Each point is reached from the start by the listed moves, each made once or not at all, plus a little noise. Say if it took an odd or an even number of moves. Then give how often each move was made.
(in the rows, 128 means zero)

Moves:
(1): [ 95 134 172]
(2): [ 82 170 144]
Start: [110 117 127]
Points:
[ 76 122 170] -> odd (1, 0)
[ 30 164 188] -> even (1, 1)

Moves:
(1): [156 134 135 217 134  73  91 105 153 146]
(2): [197 162 102 138 133  95 169 143 117 152]
(3): [159  86  94 116  90  94 115 124 132  88]
(4): [119 120 148 117 150 130 128  91  68 121]
(5): [124 138  63 104 127 163 145 142  92 183]
(6): [ 99 176 108 121 119  98 152  81 144  88]
(7): [132 102 162 143 150  98 172 125 140 153]
(8): [103 146 151 167 182  91 132 177 159 144]
Start: [139 109  84  92 143 138 147 106 110 115]
Points:
[123 110  40  56 164 177 162  84  19 165] -> even (0, 0, 0, 1, 1, 0, 0, 0)
[200 142  78 209 249  18 214 123  71 245] -> even (1, 1, 0, 1, 1, 0, 1, 1)
[115 131 106 131 195 102 151 155 138 129] -> odd (0, 0, 0, 0, 0, 0, 0, 1)

Moves:
(1): [123 138 140 104 129 138 130 127 112 133 143 133 123 131 109 133 136]
(2): [125 132 128 109 134 136 125 126 128 158 122 122 128 135 109 116 135]
(3): [116 126 144 141 130 129 134 142 133 111 136 125 130 123 142 133 105]
(4): [120 105 126 114 124 133 141 120 142 110 112 148 129 130 127 132 135]
(5): [143 135 132 139 126 126 114 138 124 126 130 119 145 113 128 114 122]
(6): [116 127 108 137 140 129 120 110  92 107 134 128 138 149 122 136 138]
(7): [128 129 146 140 121 126 106 124 113 135 152 117 113 139 118 152 123]
(8): [145 128 125 126 135 139 144 138 114 121 128 120 111 137 124 143 135]
(9): [145 133 111  89 134 153 128 134 134 141 133 114 106 129 129 122 129]
(10): [122 121 134 111 108 128 120 130 138 132 105 133 113 130 137 127 131]
(11): [104 132 122 134 135 124 131 102 152 135 105 123 124 124 144 112 154]
(12): [118 111 150 118 105 124 145 133 133 122 130 130 109 137 123 132 119]
(13): [135 130 129 148 150 115 138 131 135 138 124 122 119 128 142 108 137]
(14): [125 114  87 122 156 135 140 161 138 103 147 128 113 144 111 128 136]
Start: [128 138 136 124 121 139 126 129 151 115 153 143 124 121 123 148 108]
Points:
[137 107 141 111 105 153 126 189 145  85 180 124  62 151  95 173 106] -> even (0, 0, 0, 0, 1, 0, 1, 1, 0, 1, 0, 1, 0, 1)
[157 120 151  65 128 171 174 150 149 109 159 134  66 125 105 134 126] -> odd (1, 0, 0, 1, 1, 0, 0, 1, 1, 0, 0, 1, 1, 0)
[134 112  91   7 145 205 156 170 163 120 145 147  52 158  72 152 146] -> odd (1, 1, 0, 1, 0, 0, 0, 1, 1, 1, 0, 0, 0, 1)
[120 127 172 108 115 140 132 123  91 109 177 128  50 179 101 181 125] -> odd (1, 0, 0, 0, 0, 1, 1, 1, 0, 1, 0, 1, 1, 0)
[ 57  92 151 108  95 137 150  98 171  67 107 165 101 146 146 152 120] -> even (0, 0, 1, 1, 0, 1, 0, 0, 0, 1, 1, 1, 0, 0)
[111 115  85  35 160 194 165 133 144  93 155 128  69 174  72 135 168] -> even (1, 1, 0, 1, 1, 1, 0, 1, 1, 0, 1, 1, 0, 1)
[126 136 130  85 143 170 119 102 125 113 141 121  61 151 125 146 167] -> even (1, 0, 0, 1, 1, 1, 1, 1, 1, 1, 1, 0, 1, 0)
